Each row of a before or after table is a point. One or more steps were done to the points. Then noise was added and the rows were shuffled. The steps act on columns, c1 being the first. Write out the steps. A step turns or swaps two columns, mirrors them in a line or flattens them onto one, adds a multiple of one to another, or multiplies or shifts one. Angles are multiples of 10 degrees, from the lower column toward the higher: turns from -170 to 170, lines from 10 to 170 but not 90. Use the fewest steps. Two steps may share a column if one is a turn and the other turns, adds or multiplies; they go together, in the order done. Otherwise the lowest column goes first.
In the rows, 128 means zero.

Before, 14 rows:
[[161 167 131]
 [129 154 121]
 [101 148 125]
 [158 139 121]
 [119 144 145]
 [118 147 138]
 [174 146 146]
 [156 108 171]
 [124 144 129]
 [170 124 139]
 [150 134 119]
 [169 144 113]
 [163 124 174]
 [160 145 144]]
After (14 x 3):
[[138 118 170]
 [130 244 163]
 [171  68 155]
 [120 160 158]
 [119 206 128]
 [125 190 103]
 [137 185 117]
 [143 178 160]
 [174 116 163]
 [145 183 174]
 [113 176 169]
 [145 176 119]
 [129 176 123]
 [119 146 149]]
Steps: swap c1 and c3; multiply c2 by 3

Before, 12 rows:
[[134  71 128 118 188  98]
 [105  97 122 102 151 169]
 [137 156 179 141  75 144]
 [135 110 110 144 113 119]
 [134 119 120 137  73  94]
 [158 164 158 141  74 171]
 [156 123 169 110 124 115]
 [151 132 113 173 123 107]
 [113 141 124  72 164  90]
 [ 77 148 189  91 199 143]
 [139 148 152 122  57 188]
 [178 136 127 161 127 140]]
After, 12 rows:
[[ 75  99 149 163  61 147]
 [139 189 112 178 170  93]
 [134 125  70 110 150 123]
 [138 183 139 132 150 107]
 [156 127 129 130 134 149]
 [158 190 118 154 148  91]
 [150 135  74  84 129 108]
 [133  44  88 111 118 155]
 [105  89  82 177 130 122]
 [179 134  87 116 124  95]
 [135 157  80  96 175 143]
 [113 113  84 135  92 194]]
Steps: mirror c2 and c5 in the line at 160 degrees; shift c3 by -40; turn c4 and c6 by -130 degrees

Before, 11 rows:
[[169 158  79 128 139 135 140 132 123]
 [148 114 119  97 128 118 110 155 103]
 [157  97 134 123 153 123 149 114 175]
 [143  91  82 103 154  92 101 115 151]
 [ 85 168 128 134  86  77 121 164  71]
 [112  77 125 137 186  75  91 101  84]
 [ 71 178 139 101 143 109  60 153  81]
 [144 109  79 146 128 125 140 133 174]
 [145 119  67 111 185 109 178 162 127]
 [154 118  91  86 119 109 146  82 161]
 [175 118 108 112 159  68 123 120 152]]
After, 11 rows:
[[ 70 153  79 131  97 124 106 123 171]
 [145 122 108 145 128 147 108  71 143]
 [ 96 109  78 105 110 123 141 135 132]
 [ 88  74 139 106 114 106 106 106  48]
 [ 98 102  91 163  91 176 121 116 164]
 [ 86 107 128  92  56 102 160  73  80]
 [ 54 122  68 146 154  98 168 104 158]
 [ 75 134  84 174 125 149  92  95 129]
 [134 113 119 160  98 103 132 113  98]
 [106 167 125 161 156 161 126  80  71]
 [165 143 134 155 122 142 114 125 179]]
Steps: add 1.5 times c3 to c1; turn c2 and c4 by -130 degrees; shift c5 by -30; turn c6 and c8 by 100 degrees; turn c7 and c9 by 40 degrees

Before, 12 rows:
[[124  97 149 167  93 126 102 119 143 142  44 128]
 [129  88 121 156 138 117 169 128 135 123 102  97]
 [101 113 110 179 159 134 100 162 104 124 109 155]
 [107 106 137 158 126 190  86  98 110 142  87 119]
 [ 97  93  75 165 131 118 122 113 104 157  93 127]
 [ 60 108 154 160  81 144  96  90 124 125 120 142]
 [139 106 119 163 127  97 107 102  91 115 114 116]
 [120 139  89  77  88  66 154 169  96 130 141  68]
 [ 87  68 154  88  71 151  94  91 114 110  94 158]
 [122  78 160 168 129 148  97 110 127 186 103 154]
 [142 109  59 115  49  90 142 177 107 103 167  87]
 [100 113 157 142  69 169 128 104  83 142  91 178]]
After (12 x 12):
[[129  97 166 101 105 123 101 124 145  99  41 126]
 [182  67  84 116 123 152  93  91 115  72  96 125]
 [149  97 173 172  99 114 123 111 106 135  92 108]
 [179 114 132  98  94 172 130 104  86  73  92 146]
 [112 108 159 129 141  98 105  98  95 122 114 128]
 [ 90 109 127 198 121  93 146 179 107  43 168 103]
 [ 93 135  85 173 110  65 151 168  94  94 139  77]
 [137 104 159 112 113 188  91  98 110 129  90 108]
 [152  73 164  93  73 147  96 111 129 145 102 145]
 [108  90 156 135 134 124 168 131 131 137 104 105]
 [168 112 181 131 139 137 103 160 110 160 109 128]
 [187 108 156  97 109 144  95  87 125  81 126  93]]
Steps: mirror c1 and c12 in the line at 70 degrees; turn c3 and c4 by -100 degrees; turn c5 and c10 by 70 degrees

Before (9 x 18):
[[181 101 152 150 115  99 173  90 124 130 140 117 209 125 110 165 135 133]
 [ 74 105 175 122 166 143 118 133 125 102 101 134 133  52 168 129 130 107]
 [108  96 115 166  24  96 158 147  98 134 156 133 189 138 140 107 153 180]
 [118 122 166 141 133 178 116 105  84 122  96 117 156  90 117  81 129 137]
 [126  89 126 110 147 159  87 122 138 153 103  78 185 172 109  76 122 113]
 [126 108 122  95 116 109 154 115  52 173 192 102 176 107 177 119 144 110]
 [ 96 142 169 118 178 132 126 102 138 141 131  95 133 106 116 138 124  99]
 [170 127 104 131 169 211 123 128 115 135 100 126 115 142 174 111 147 120]
 [200 103 158 110  42 160  90 122  61  85 138 132 115  97  96 151 121 159]]
After:
[[ 74 105 175 121 166 142  58 134 125 102 101 134 134  53 168 129 130 108]
 [107  96 115 166  24  97  98 146  99 133 155 132 188 138 140 107 153 181]
 [126  89 126 110 147 159  27 123 138 152 103  78 186 172 110  76 122 113]
 [170 127 105 131 169 211  64 128 115 135 100 125 115 141 175 110 147 120]
 [200 103 158 109  41 160  31 121  61  85 139 132 116  97  97 151 121 158]
 [126 107 123  96 117 110  94 115  53 173 191 104 176 106 178 118 144 110]
 [118 123 166 141 134 179  56 105  84 122  95 117 156  92 118  81 129 136]
 [181 100 153 149 115 100 113  90 124 130 140 117 210 125 110 165 134 133]
 [ 97 142 169 119 178 131  65 103 138 140 131  95 132 104 115 138 125  99]]
Steps: shift c7 by -60

Before (9 x 24):
[[ 98 145 105 137  96 128 139 153 126 153 139 142 100 105 126  97  83 150
  127 128 127 122 135 141]
 [142 109 139 109 127  80  99  99 177 143 118 105 126 145 131 120 164 162
  136 157 171 170 150 147]
 [ 90 133 105 143 116 120 136 162 108 141 177 143 113 100 104 146 126 133
  123 143 128 137 159 123]
 [138 100 152 120 123 101 105 116 154 115 123 123 150 157 130 115 132 144
  110 151 173 165 152 111]
 [110 144 108 153 124 163 138 154  87 139 168 165 119 120 101 138 117 184
  123 139 137 140 159 149]
 [103 148 140 132  64 113 144 130 144 115 137 128  98 127 155 125 139  94
   85 105 163 115  90 168]
 [118 122 165 131 121  85 122 133 138 124 109  99 155 135 160 136 147 152
  114 125 171 154 145 149]
 [106 129 118 165 121 134 120 146 114 128 162 164 129 110 102 126 114 143
  164 122 123 141 147 146]
 [ 87 145 104 139 108 146 162 179 113 163 170 180 114 113 123 108 107 143
  159 156 138 120 117 140]]
After:
[[ 87  95 107 119  60 172 162 160 113 165 170 163 111 111 110 108 110 113
  128 158 133  90 123 171]
 [ 93 129 102 109  85 110 139 154 106 140 177 146 112  97  56 146 129 114
  133 142 126 124 159 145]
 [139 157 154 142 137  60 108 127 154 115 123 144 151 162 134 117 128 115
  114 153 168 159 153 108]
 [110 124 105 122  93 217 141 138  91 142 168 165 120 121  48 135 120  66
  147 136 133 111 161 163]
 [ 95 122 106 130  70 125 142 138 124 152 139 135 102 109 124  97  83 103
  143 125 126 113 134 157]
 [106  94 116  99 106 146 121 129 113 123 161 164 130 109  49 126 115 100
  108 123 124 117 150 151]
 [103 160 140 115  62  93 144 102 141 114 139 118  93 126 211 122 137 159
  166 101 160 115  92 159]
 [118 147 166 133 116  22 120 120 137 123 106 126 157 133 225 134 151 108
  127 121 174 168 141 147]
 [144 133 144 158 155   9 102  91 176 144 112 132 125 147 138 124 162 102
  106 156 169 179 152 126]]
Steps: turn c2 and c19 by 120 degrees; turn c4 and c18 by -160 degrees; add -1 times c8 to c5; turn c8 and c24 by 40 degrees; multiply c6 by 2.5; turn c12 and c22 by -40 degrees; multiply c15 by 3
